Each row of a before or after table is a point. The points were changed in one or more steps. Then noise was added and the rows were shuffled. The steps act on columns, c1 being the first. What was done? A step turns or swaps two columns, mirrors them in a line or flattens them onto one, adds a multiple of one to another, or multiplies or shifts one. Angles are multiples of 10 degrees, from the lower column toward the higher: turns from -170 to 170, lines from 10 to 170 but not 90. Use the fewest steps. Two steps may share a column if one is a turn and the other turns, adds or multiplies; they go together, in the order done. Otherwise the lowest column goes first.

Before, 12 rows:
[[ -2.9  -4.9]
 [ -8.6   6.3]
 [  1.6   1.1]
 [ -9.7   2.4]
 [  0.7  -5.2]
 [  1.5  -2.1]
 [-11.6   3.9]
 [ -3.5  -2.6]
 [  2.6   2.6]
 [ -2.3   0.9]
 [ -0.7   0.9]
 [  0.7   0.3]]
After, 12 rows:
[[-9.0 -6.0]
 [-1.1  5.0]
 [-4.6  1.4]
 [-9.3 -7.4]
 [-6.2 -8.7]
 [-2.1 -1.1]
 [ 0.6  0.4]
 [ 1.3 -0.8]
 [-4.8  3.3]
 [ 1.0  2.2]
 [ 3.7 -1.8]
 [-0.1 -0.6]]
Steps: mirror c1 and c2 in the line at 10 degrees

Before, 14 rows:
[[-2.6  1.4  0.3 -1.3]
 [-5.4 -0.8 -1.6 -2.8]
 [ 7.4 -6.5  0.4  3.8]
 [-3.8  0.7  3.5 -0.6]
 [ 0.1 -1.4  2.1 -2.8]
 [-1.2 -8.9  2.2  0.0]
 [ 1.3  1.1 -6.6 -4.6]
 [ 8.8  3.8 -2.7  4.5]
 [ 1.8 -8.0 -0.6  5.5]
 [ 0.6  6.0  3.1 -6.3]
 [ 2.5  2.3 -3.1  3.9]
 [-5.2 -7.3 -5.2  2.7]
 [ 3.4  5.3 -3.8  2.4]
 [ 4.2 -4.2 -1.8  6.6]]
After (14 x 4):
[[ 1.8  3.1  4.9 -9.1]
 [ 0.9  1.6 -0.3  4.0]
 [10.7 -6.0  3.1 -1.0]
 [-1.3  3.1  8.2  0.8]
 [ 0.3 -1.3  8.6  8.1]
 [-3.8 -0.3  9.3  0.9]
 [ 4.8 -1.7  4.4 -7.1]
 [-2.5 -0.3  6.1  2.2]
 [ 6.8  3.2  6.2 -6.7]
 [-6.1  4.7  1.2 -6.4]
 [ 5.0 -4.9  1.7  1.2]
 [-4.0  7.3  8.5 -6.3]
 [ 3.7 -4.5  2.6 -2.0]
 [-5.6  2.4  4.6  2.3]]
Steps: turn c2 and c4 by 140 degrees; add -0.3 times c2 to c1; shift c3 by 6.0

Before (13 x 6):
[[  3.5  -8.0   7.8   2.2  -0.8  -0.9]
 [  6.4   3.8  -1.3  -3.7   3.0  -2.9]
 [  3.9   4.0   2.6  -0.9   1.8  -4.6]
 [ -7.5   4.3   0.5   0.1   2.2  -0.3]
 [ -7.5  -0.6  -1.3  -3.8  -2.7  -3.0]
 [  5.4  -5.8   2.2  -3.6  -7.2   6.6]
 [  4.8 -16.9  -1.5   2.3  -2.4  -2.3]
 [  2.8   3.0   5.1  -2.8   3.1  -4.4]
 [  4.5  -2.0   0.4   4.4  -4.7  -2.0]
 [  4.7   3.8   0.8  -0.9   1.9  -3.1]
 [  3.4   3.7  -1.5  -3.3  -0.5  -4.8]
 [ -1.0   4.2  -1.8  -3.6   4.1  -0.1]
 [ -4.9   3.3   5.1  -3.7   1.2  -2.9]]
After:
[[  5.2  -0.4   5.9  -4.0  -2.5   0.2]
 [  9.3  -0.3  -6.0  -3.3   1.4   0.3]
 [ -1.3   0.0   3.4  -3.8   3.8   2.8]
 [ -2.4  -0.3  -6.8  -3.5  -7.3  10.0]
 [ -3.7  -0.2  -2.8   4.7  -4.6   0.6]
 [ -1.2   0.0  -6.5  -0.6   1.1  -1.7]
 [  2.4   0.0 -10.3  -2.9   2.8  -1.4]
 [ -5.4   0.0   0.1   1.7  -1.8   0.8]
 [ -4.3   0.1   0.6  -3.1  -0.5  -1.7]
 [  5.1  -0.1 -15.4   2.3  -0.5   2.2]
 [ -7.0  -0.2  -1.2  -4.0   2.8   0.1]
 [  6.8  -0.4   2.8   0.5   2.1   2.6]
 [ -3.3  -0.2  -3.7  -0.8   1.5  -0.5]]
Steps: multiply c3 by 2; turn c1 and c3 by -150 degrees; multiply c2 by 0; shift c6 by 3.0

Before:
[[-0.2 -5.8 -4.9 -3.1  1.5 -4.4 -5.9  5.6]
 [ 3.0  4.8 -2.1  5.0  2.5 -2.4 -6.4 -4.6]
 [-4.5 -2.4 -3.9 -0.3 -2.7  4.5 -2.6 -5.7]
 [-0.9  4.7  4.4 -3.7 -5.3  0.8  3.1  4.8]
 [-6.5 -1.9  3.4 -1.9  4.5  7.1 -6.6 -3.9]
 [-0.7 -0.1  3.3  0.3 -3.7 -2.6  1.4  5.7]
 [-7.8 -0.2 -5.4 -3.5  2.0  1.2 -4.7  3.4]
 [-7.4 -4.0 -2.3  7.3  3.8  0.0  5.3 -0.3]
 [ 3.3  8.1 -7.0 -1.7 -6.0  6.4  3.8  0.6]
 [-1.6  3.8 -0.6  4.9  0.8 -3.1 -6.9 -6.5]
 [-8.5  6.9 -0.7 -0.3  3.5  5.1  1.5 -7.3]
 [-3.8 -2.1  3.2  0.6 -1.6 -2.0  2.6 -2.2]
 [ 0.0  2.2 -7.0  4.0 -3.7  2.4 -2.0  5.1]
 [ 1.9 -2.8 -1.5 -5.3 -5.7  3.6  1.5 -7.2]]
After:
[[  4.3  -0.9  -1.0   9.0  -5.6  -0.2   1.4 -21.2]
 [  0.2  -0.6  -2.5  -7.7   2.7  -4.5  -6.3 -14.3]
 [ -0.8  -5.5  -0.3  -5.1   3.4  11.9   1.8 -22.2]
 [ -4.3  -0.6  -0.8  -6.5   0.6   0.1  -7.2 -19.4]
 [ -2.8  -0.5   3.6   1.8  -4.0  -0.3   1.1  17.1]
 [  1.2   1.0  -3.6   2.6  -2.7   7.2  -2.5 -17.0]
 [  2.3   2.6   3.6   1.2   4.3  11.1  -6.4 -11.6]
 [  2.1  -0.2  -6.5  -2.7  -3.5   0.9  -1.9  15.3]
 [ -4.4   3.8  -4.9   5.0   1.5  -2.4  -6.2  16.9]
 [ -4.2   1.5   3.3   1.0  -1.2   3.8   2.0  -6.4]
 [  7.1  -9.5  -6.8  -0.5  -5.7  -0.5   3.9   2.2]
 [  0.1  -6.9   4.4   2.9  -5.5   1.2   2.7  14.4]
 [ -4.5   8.4  -2.5  -5.8   4.1   7.8   5.4  -1.0]
 [ -3.8  -1.2  -5.4   2.0   1.9   9.4  -4.4  10.1]]
Steps: multiply c1 by 1.3; turn c1 and c6 by -60 degrees; add 0.5 times c5 to c4; turn c2 and c4 by -150 degrees; multiply c8 by 3

Before, 11 rows:
[[-5.9 -2.3 -0.3  2.1  2.5 -0.9 -2.2  4.9 -4.2]
 [ 2.4 -2.9 -5.7  4.2  4.4  1.6 -4.9  0.7  2.2]
 [ 8.8  9.4  1.1 -2.8 -1.8 -0.7  9.2 -6.5  6.8]
 [-0.6 -5.7 -3.4  7.1 -0.3 -5.0 -1.3  0.0 -1.8]
 [-3.2  2.3 -2.8 -0.2  0.0  3.3 -0.9 -7.9  3.2]
 [ 5.4  0.8 -2.8 -8.2 -7.5 -1.7  6.7 -1.6  1.6]
 [ 0.2  0.0 -7.3  2.2  3.0 -2.9 -4.2  1.3 -6.6]
 [ 2.2  0.5 -6.1  2.4 -3.4 -6.6  3.3 -1.1 -3.6]
 [-0.9 -6.8 -6.9  5.1  7.6 -0.5  1.5 -0.7 -5.4]
 [-2.4 -0.9 -7.0 -1.6  1.3 -7.9  2.3  1.8  1.4]
 [ 6.6  3.1  2.4 -7.5 -1.1 -4.6  2.6 -8.0  3.3]]
After, 11 rows:
[[ -2.1   0.4   8.0  -0.3   5.8   1.5   2.0  -4.6  -4.2]
 [ -3.2  -6.0   1.2  -8.4 -12.4   2.1  -5.4  -3.3   1.3]
 [  4.6 -11.7   6.0  -2.7 -17.2   6.1   4.2   0.1  -1.5]
 [  2.9   4.4  -2.4   2.1   0.5  -5.0   2.5  -6.8   5.0]
 [  6.6   0.8   0.0   5.1   4.3  -5.1  -3.8  -6.6   3.2]
 [ -1.5   2.9  -5.1   2.2  12.8  -3.4  -0.2   0.8   2.2]
 [  5.8   5.9  -1.8   4.2  -3.1   1.9   1.6  -5.8  -2.6]
 [ -1.7  -2.9   0.1   2.2  -5.2  -1.0   0.5  -6.5   7.4]
 [  3.6  -3.5   8.3  -7.2 -12.7   5.0  -1.8   0.7   3.2]
 [ -0.7  -1.6  -2.9  -1.1   5.0   4.1  -2.9  -6.8   6.6]
 [ -1.1   2.5  -0.6   6.7   1.3   0.3  -1.6  -3.7   5.7]]
Steps: multiply c1 by 2; turn c1 and c5 by -70 degrees; turn c2 and c7 by 110 degrees; add 0.5 times c4 to c7; turn c3 and c8 by 80 degrees; turn c6 and c9 by -110 degrees

Before:
[[ 5.1 -1.7  6.0  6.9 -3.4  5.0 10.3 -3.1 -0.6 -1.3  0.5]
 [ 1.4 -1.6 -2.8 -4.2  0.2  0.3  3.3 -1.1 -0.6 -2.7  3.4]
 [-7.9  3.8 -4.9 -3.0  2.5 -4.4  6.6 -1.1  4.2 -0.5 -3.6]
 [-8.3 -1.5  5.1  5.1 -4.7 -6.2  1.7  6.4 -3.2 -5.4 -3.2]
 [-3.7 -2.4  4.0 -3.2 -1.3 -3.3  6.8  0.3 -4.9 -0.2 -3.6]
 [ 3.3  6.1  4.3 -4.8  7.8 -3.2 -2.3  6.6 -3.7 -1.7 -4.1]
 [ 4.5  0.9 -1.0 -5.8  6.8 -1.2 -1.3  2.6  6.8  6.1 -1.6]
 [ 3.3  0.6 -0.3 -4.8  1.4  7.7  1.4  7.3 -3.3  0.4  2.3]
 [ 3.7  3.7  1.2 -6.2 -5.6  3.1  1.7  5.5 -1.4 -5.7 -1.5]
 [ 2.5 -0.9  0.6  0.1 -2.6 -1.5  5.7  8.0 -0.9  3.9  7.3]
 [ 1.5  7.3  8.8 -1.7  1.2  5.4 -2.7  7.0  3.8  2.2  8.2]]
After (11 x 11):
[[ 1.1 -1.1  0.4 -0.7  1.3  2.9  6.2 -9.0 -0.7  0.6  7.4]
 [ 3.8  5.7  4.0 -0.9  3.5 -7.0 -1.9 -5.6 -6.4 -4.6 -4.2]
 [-5.0 -0.3  3.8 -2.7  2.6  1.8  6.4 -0.4 -5.2  2.1 -3.4]
 [ 3.1 -0.3  5.9 -4.5 -5.5  2.3 11.5  3.4  5.5  1.7  0.2]
 [ 3.8  8.3  1.4  1.9 -3.7  4.4  2.4 -3.3 -5.8 -0.6 -1.5]
 [ 0.7  1.3 -2.9  1.8 -0.2 -0.6  3.2  1.8 -3.9  2.2  2.7]
 [ 2.5  2.3 -0.2 -0.3 -7.6 -2.9  1.8 -7.4 -6.0  0.0  2.5]
 [ 2.1  2.5  8.8  3.9 -5.6 -2.4 -2.1 -6.9  0.1 -6.8  7.7]
 [ 4.4 -4.7 -1.5  8.7  2.1 -6.6 -0.7 -4.5 -1.3 -2.4 -1.8]
 [-9.1  1.3 -4.9  4.8  4.7 -1.0  5.1  1.5 -0.4 -3.9 -3.8]
 [-8.1  5.9  4.8 -5.3  5.9  5.8  0.3 -4.3  2.7  3.8 -3.3]]
Steps: turn c1 and c7 by 10 degrees; turn c8 and c10 by 160 degrees; turn c2 and c10 by -70 degrees; mirror c4 and c9 in the line at 60 degrees; mirror c5 and c6 in the line at 140 degrees

Before, 9 rows:
[[ -0.4   3.8   9.5   2.2  -2.2  -0.2  -5.2   2.5  -4.0   0.6   1.0  -1.6
   -3.2  -5.2]
 [ -3.0   0.6   1.9   1.3  -2.4   0.9   3.9  -1.7   3.7  10.1   0.9  -1.4
    6.5  -5.4]
 [  0.0  -0.3   5.7   6.9  -4.8   2.7   0.6  -0.3  -1.0   8.2  -3.7   2.4
    0.8   3.6]
 [  2.2   4.0   4.5  -5.0  -1.2  -2.5  -0.2  -2.0  -4.8   2.9   3.2   2.5
    1.8  -5.5]
 [  0.0   9.0  10.1  -4.0   3.5  -1.9   4.9   2.5   5.0   0.1   4.0   0.1
   -9.2   3.1]
 [ -5.4  -3.8   3.8   2.2   1.2  -4.8  -8.0  -3.9   1.7   6.0  -9.4   1.0
    2.5   5.7]
 [ -3.3  -0.9   5.5   5.8   4.8  -1.0   1.9   1.1   0.2   0.6   0.9   0.4
    4.1   8.9]
 [ -1.6   1.8  -1.1   8.7  -3.3   8.9   6.8  -5.5  -4.6  -1.0  -0.3   5.8
   -0.4 -11.1]
 [  0.0   3.0   9.4  -1.4  -0.8   1.1  10.8   4.2   2.9   0.9  -1.2  -1.1
    5.5   6.2]]
After:
[[-0.2  2.9  1.8 -1.7 -1.0  1.0  6.1  1.7  3.3 -5.6  0.3 -9.2  6.0  2.6]
 [ 0.1  8.9  6.8 -4.1  3.0 -1.9  3.5  1.7  5.4 -3.4  1.9 -8.0 -8.7  1.2]
 [-0.8  4.0  3.4  2.3 -2.3  0.0 -0.9  3.5 -3.7  5.1  2.3 -8.9 -2.9 -0.4]
 [ 2.6  3.7  5.5 -5.0 -1.6 -2.7 -0.4 -2.1 -4.8  6.0 -0.3 -3.0  1.5  2.4]
 [-3.3  0.1  0.3  1.3 -2.0  0.7  0.6 -2.2  3.8  7.4  1.8 -1.9  6.5  8.6]
 [-5.8 -3.8 -4.8  1.9  1.3 -4.9 -3.9 -2.0  1.6 -4.1 -7.3 -5.9  2.0  6.7]
 [-3.6 -0.4  3.3  6.3  5.3 -1.2  0.5  1.1  0.0 -8.6  0.3 -4.7  3.9  2.7]
 [ 0.7 -0.2  1.2  6.7 -4.4  2.8 -0.8 -0.4 -1.6 -2.8 -3.4 -6.7  1.2  8.9]
 [-1.3  2.1  2.9  9.0 -3.3  9.8 -0.5 -6.0 -4.5 11.0 -4.1  3.0 -0.2 -3.1]]
Steps: turn c11 and c12 by 50 degrees; turn c3 and c12 by -70 degrees; multiply c7 by 0.4; turn c7 and c8 by -30 degrees; turn c10 and c14 by 80 degrees

Before:
[[  3.9   2.7   1.9   2.2   4.7   0.1  -1.9   2.3   8.6   2.4   0.9  -2.9
   -7.9 -10.5   3.8   0.5   6.2  -0.9]
 [  6.5  -6.6  -0.7  -0.8  -5.0  -4.4  -2.1  -2.8  -6.2  -3.6   1.5  -1.5
    1.4   5.4   2.1  -1.8   3.7   4.0]
 [  5.1  -7.4   1.2  -1.0  -8.5  -0.1  -4.0  -3.5  -8.9  -3.3  -1.9  -2.7
    0.7  -2.3  -1.1  -2.4  -6.7   4.6]
 [  4.8   0.9   1.5  -4.1  -1.6   0.2   3.9  -0.1  11.1   1.9  -1.2  -0.7
   -0.3  -4.7   4.9   0.2  -1.6  -2.9]
 [ -0.4  -2.2  -1.4  -5.6   1.9   5.6  -2.7  -2.0   8.0   0.8   1.6   3.9
   -3.6  -5.4  -0.8   3.0   1.7   2.2]
 [  7.1   2.5   4.4   0.5  -0.3   2.4 -13.1  -0.1   0.4  -1.4   0.3  -7.3
    7.5  -2.3  -2.4   3.2   6.5   5.7]
 [  2.2  -9.7   2.9   0.7  -7.5  -7.8  -4.6  -7.4  -7.0  -6.3   2.9  -3.9
    4.0   2.7  -6.6  -4.2  -2.6  -1.5]
 [  6.3   5.1  -3.7  -1.4   1.7   3.2   1.7  -5.9   4.7   4.4   0.1   3.9
   -1.2  -9.3   1.7   0.3   2.4  -3.2]
 [  4.2   3.1   0.7  -6.0   7.2   0.1   0.7   5.4   2.4   4.8   0.6  -0.2
    1.9  -9.3   0.0   1.2   3.4  -0.7]
 [  7.4   2.8  -4.5  -4.5   5.4   0.7  -0.9  -1.3   6.3   1.3   0.8  -6.8
   -4.4  -4.1  -0.9   1.0   0.1   0.1]
 [  4.0 -10.0   2.1   0.3  -7.1   0.6   2.5  -5.0  -8.3  -4.2  -4.1  -6.2
    2.1   2.4  -4.7   0.5   1.7  -1.8]]
After:
[[  0.8  -0.8   0.4  -5.9   3.9   1.6   0.1   5.5  -1.0  -5.6   0.1   0.1
    4.8  -9.2   0.1  -2.7   2.1  -0.8]
 [ -9.6  -1.7   2.0   2.6  -1.2   7.5  -0.1   2.4  -4.6  -3.1   1.4  -3.2
  -20.1 -10.8   1.7  -5.9   2.8  -0.8]
 [ -1.6  -2.1  -4.5  -4.9   5.5   5.0  -0.3  -1.1  -3.9  -2.2   1.2  -6.8
  -10.6  -4.1  -0.3   0.6   1.0   0.5]
 [ 16.0   4.8  -0.7  -0.9  -8.5  -3.0  -1.0  -2.6   6.9   6.0   2.1  -1.2
    3.7   5.5   0.8  -4.4  -0.2   4.1]
 [-11.6  -0.1   1.2  -4.5   0.0   9.1   0.7   0.1  -5.6  -1.9  -2.0  -0.7
   -1.2  -4.6   2.2   1.5  -0.7  -2.4]
 [-12.7   2.5  -1.7  -5.7   0.4   4.0  -1.5  -2.0  -9.1   0.5   2.6   4.5
   -9.3  -5.8  -0.5  -0.3   3.4   2.7]
 [ 12.9   6.9   2.7   0.9  -5.2  -1.9  -1.3  -7.3  10.7   9.0   4.3  -3.4
    9.7   3.3  -2.7   1.0  -4.9  -1.1]
 [ 16.3   8.0   2.1   0.2  -9.2  -7.8   1.6  -5.4   3.3   7.4  -4.5  -6.3
    5.0   2.3  -1.6  -0.8   0.6  -2.0]
 [  6.5  -3.0   4.0   0.5  -6.6  -0.7  -1.6  -0.1  -2.5   0.0   4.0  -7.1
   18.4  -2.6  -0.8  -5.0   5.3   6.3]
 [ -0.9  -3.2  -3.8  -1.6  -0.6   2.6   0.1  -6.3  -5.0  -5.8  -0.4   3.8
   -3.3  -9.1   0.5  -1.9   1.1  -3.6]
 [ 18.4   5.8   1.0  -1.0  -2.0  -7.6   0.6  -3.7   4.4   5.4   0.1  -2.8
    1.6  -2.1  -0.3   5.9  -4.6   4.6]]
Steps: add -1.5 times c9 to c1; turn c6 and c9 by -120 degrees; turn c2 and c10 by -160 degrees; add -1 times c17 to c5; turn c16 and c17 by 70 degrees; flatten c7 and c11 onto the line at 110 degrees; multiply c13 by 2.5; multiply c15 by 0.4
